Each row is a point. To make a cloud, some directions were put in groups of two or more. Within a group, all points are equally far from the middle, so they leave a hole (a ring in 2 directions, a hollow ball in 3). The other directions are filled evenly. Then the cloud was stretched, turned, moved and blurred a little. Count the holes, and give their numbers of directions, smallest first.
In the rows, zero is written as 100.

Cloud (19 x 3)
99,160,81
76,99,111
166,62,65
151,109,30
148,119,95
127,123,136
107,130,159
62,86,131
98,45,132
118,92,32
53,117,47
59,157,72
82,131,121
144,139,122
128,61,128
105,155,119
76,95,72
129,121,113
133,103,36
Holes: 0

Cloud (27 x 4)
88,187,65,109
58,165,105,34
140,67,152,111
63,95,111,117
69,132,84,89
79,105,118,128
124,153,127,153
65,118,155,77
102,101,148,69
70,97,99,56
56,117,142,120
132,107,63,149
151,59,116,77
98,83,94,112
88,138,70,95
49,69,99,53
148,170,115,63
95,180,62,111
86,141,39,110
105,71,155,91
119,95,78,47
53,97,96,49
132,177,127,132
49,69,152,83
131,111,87,158
154,138,159,104
72,92,88,78
Holes: 0

Cloud (31 x 4)
112,139,46,86
112,103,37,100
92,119,92,155
85,123,45,106
153,137,134,71
80,140,54,96
111,32,110,78
70,110,157,59
118,113,41,107
119,99,96,159
163,88,104,126
94,142,94,143
103,126,165,113
90,122,77,19
136,116,44,70
68,47,121,71
154,123,120,42
102,37,125,110
57,54,113,105
112,129,151,134
109,143,61,119
93,72,103,154
154,83,59,72
163,104,142,97
153,139,85,54
83,165,93,67
58,134,73,109
52,68,85,58
81,51,92,130
108,146,102,28
73,131,144,50
Holes: 1 (4)

Cloud (53 x 6)
99,109,93,139,63,137
176,38,87,125,72,82
173,93,87,98,108,133
121,112,52,97,78,54
71,58,124,135,79,47
104,73,124,55,132,137
82,135,168,83,67,110
147,113,58,100,86,44
90,39,95,157,91,74
130,30,150,114,88,111
114,95,57,112,51,77
150,16,112,121,87,63
88,20,115,67,91,123
135,92,84,134,37,81
82,95,128,140,131,50
54,71,135,104,120,43
74,83,164,103,134,99
121,31,89,54,81,124
59,49,92,89,90,149
182,93,92,108,90,128
93,45,159,128,94,119
79,136,76,103,120,92
162,139,136,122,71,91
85,102,138,141,133,68
121,29,74,51,87,102
168,89,113,127,34,91
128,80,117,41,97,39
112,21,89,150,101,84
159,136,88,110,99,54
70,69,69,120,73,127
151,83,91,61,88,147
147,24,72,128,96,109
87,41,129,152,78,95
147,135,143,131,58,100
49,54,130,105,85,53
142,93,154,55,63,118
59,34,140,92,83,123
75,85,160,121,46,107
101,89,110,134,61,34
149,78,158,68,68,115
66,72,52,114,97,81
73,95,93,85,149,133
172,112,148,98,99,70
98,107,98,39,75,50
51,82,112,65,150,92
154,37,46,92,94,85
94,141,133,55,64,129
114,43,111,156,97,123
59,47,99,60,143,70
136,84,148,50,102,120
129,41,48,59,114,77
105,104,79,136,82,40
155,72,111,103,62,25
Holes: 3 (2, 2, 2)

Cloud (85 x 8)
157,119,61,75,122,110,99,88
50,115,34,108,42,148,31,126
39,73,124,130,61,117,61,83
94,80,92,110,150,97,127,33
96,106,148,113,34,95,60,152
126,145,47,89,109,103,86,147
56,82,41,148,49,85,135,109
127,134,130,40,103,78,58,41
97,57,68,112,126,135,142,65
70,59,64,63,52,145,64,50
100,93,149,62,62,140,115,91
110,49,95,132,54,92,139,47
89,47,112,68,59,155,84,164
58,98,53,149,64,134,85,85
109,92,122,42,104,141,76,112
89,63,143,65,70,143,91,98
100,87,161,107,60,131,119,116
161,99,67,95,122,79,82,46
30,70,113,105,40,64,133,66
78,139,33,95,127,121,132,67
28,64,113,76,74,141,89,91
101,162,135,45,107,129,78,43
89,48,93,69,43,71,77,152
83,53,67,61,46,73,69,93
127,88,100,115,151,138,58,49
104,150,142,103,125,97,65,133
134,64,54,79,51,79,78,109
103,127,114,55,12,103,86,63
113,148,133,85,88,48,126,63
130,140,92,123,125,146,100,118
134,117,119,131,59,133,104,63
54,77,108,155,67,109,33,98
127,70,75,66,16,103,119,112
73,121,30,89,133,141,78,50
81,124,131,75,51,158,63,146
22,110,77,68,121,124,62,146
113,54,89,147,60,105,78,104
65,171,114,124,134,140,60,73
38,147,124,109,39,136,32,123
81,155,136,68,96,156,48,108
51,91,105,132,78,62,55,78
113,45,73,131,55,110,119,75
69,120,25,64,124,105,52,62
109,120,114,55,81,173,29,121
83,140,43,98,113,136,151,67
70,126,43,120,67,156,109,96
73,146,96,43,98,101,137,112
111,88,156,103,102,146,75,66
79,140,55,67,103,141,110,147
112,152,115,125,83,56,102,100
142,99,101,109,150,106,70,47
51,156,123,124,40,101,27,119
72,102,30,69,133,123,54,73
77,60,115,138,67,66,83,97
145,79,70,73,47,148,64,45
149,98,89,109,129,83,142,103
109,81,151,88,37,97,93,46
61,87,129,80,141,115,56,62
105,102,124,69,32,145,27,121
141,82,79,111,138,125,105,134
53,75,117,115,56,71,74,55
84,124,106,46,71,141,147,112
93,77,148,66,111,127,104,134
30,129,88,64,74,157,73,84
24,84,96,83,64,158,17,107
61,65,116,62,97,157,39,88
45,97,82,150,83,52,109,111
96,114,55,119,33,141,123,168
100,90,146,78,129,100,67,128
110,107,150,130,46,113,42,122
112,118,138,46,104,75,145,77
99,78,116,117,134,140,81,33
28,127,110,111,34,63,117,122
59,48,138,113,63,115,122,75
77,101,101,114,150,127,76,16
133,66,71,102,128,133,125,155
83,154,44,108,135,140,85,46
63,139,48,71,91,88,101,177
49,147,101,104,128,70,81,35
147,132,52,81,73,89,37,118
59,101,22,81,120,95,137,109
62,155,67,47,92,81,96,92
32,95,95,65,121,148,33,102
133,68,72,100,132,142,102,87
60,138,114,148,40,100,113,114
Holes: 3 (2, 2, 2)
